Each wall is flat, endless, passes through zero and stands at right angles to its row. A trip goes straight from one point to another. List the walls that it crosses, first one first.

Walls:
(1): [45 33  3]
(2): [40  8 -8]
(3): [-15 -90 -37]
(4): [39 -8 -2]
(5): [-84  43 -40]
(6): [ 12 -36  30]
(7): [ 17 -33 -16]
(8): [-17 -28  -5]
Trips:
[-95 -16 -11] to [ -3  -9 -70] -> 7, 2, 4
[-18 -62  -3] to [21  0 -2] -> 4, 2, 1, 8, 3
[ 38  43 -26] to [-24  63  13] -> 5, 4, 2
[  4   1 -36] to [81  0 41] -> 8, 5, 3, 6
[ 26 -44 -24] to [-59  -9 -28] -> 2, 5, 4, 6, 7
[-35 -21  41] to [-63 -11 -31] -> 6
[-5 58 23] to [-28  34 -43] -> 2, 1

Walls:
(1): [-10  43  38  18  39  29 -19 -65]
(2): [ 10 -45  49 -86  15  16   2  12]
(3): [ 32  14  65  18 -26  -5  10  49]
(4): [-55 -17 -24  17  53 -21 -22 -37]
(5): [-17   4 -21 -36   3 -56  -7  45]
(6): [-21  -5 -13  12  -2  34 -42  39]
(7): [-32  28  30 -56  52 -87  91 -44]
(8): [-37 -39  11   1   1  -7 -42 -22]
(9): [  2  68   9  11 -26 -18   6 -77]
(10): [-56  -9  30  95 -11 -39  10  -7]
(11): [-24 -38 -11 -53  -1  53  33  21]
Trips:
[ 26 -21 -12  -6  10  37  51  20] to [ 18  62   3 -41  39  13  54   3] -> 7, 1, 9, 5
[51 23 34 -1 34 -1 24 -5] to [ -6  27  27 -32  14 -29   6 -78] -> 4, 3, 8

Walls:
(1): [ 26  37 -48   3  31  -7  17  11  31   1  -9  16  23  62]
(2): [-36  -6  -1  22 -49 -24 -20  -3  35 -23 -14  39 -34  33]
(3): [-24 -29 -17  36  41 -42 -45  28  -1  -7  18  61  50  30]
(4): [-33  28  59 -21  -5  38 -20 -33  10  41   1 -59 -29   5]
(5): [-14  -3   9  49  12 -38  13  -3  -7 -57  59 -55  54  31]
(6): [ -6 -62 -18 -36  59  30  14  28 -25  38  -6  42 -57 -15]
(7): [ 28 -49 -28   2 -13 -42  40 -61 -12  41   2  20   7   6]
(8): [  6  24 -12  39 -15   2 -12 -21  11  20 -24  74 -62   4]
Trips:
[ 15  14  76  -8   8 -52  18 -33  23   4 -40 -70 -38   5] to [-77 -40  -2   1 -13  -3 -10  26  26 -29  -1 -40  52  41] -> 2, 7, 3, 1
[ 54 -14 -40  55  47  29  11  -3 -14 -30  -7  -4  17 -40] to [ 36  11  23  -4   6  20  37 -10 -39  63 -10  16   5  16] -> 8, 3, 5, 4
[-65  -6 -50   5  14 -16 -46  24 -51 -17 -32 -27   5  15] to [ -9 -60   0  40 -70  29 -50  18  47   7  55 -21  -1  35] -> 6, 4
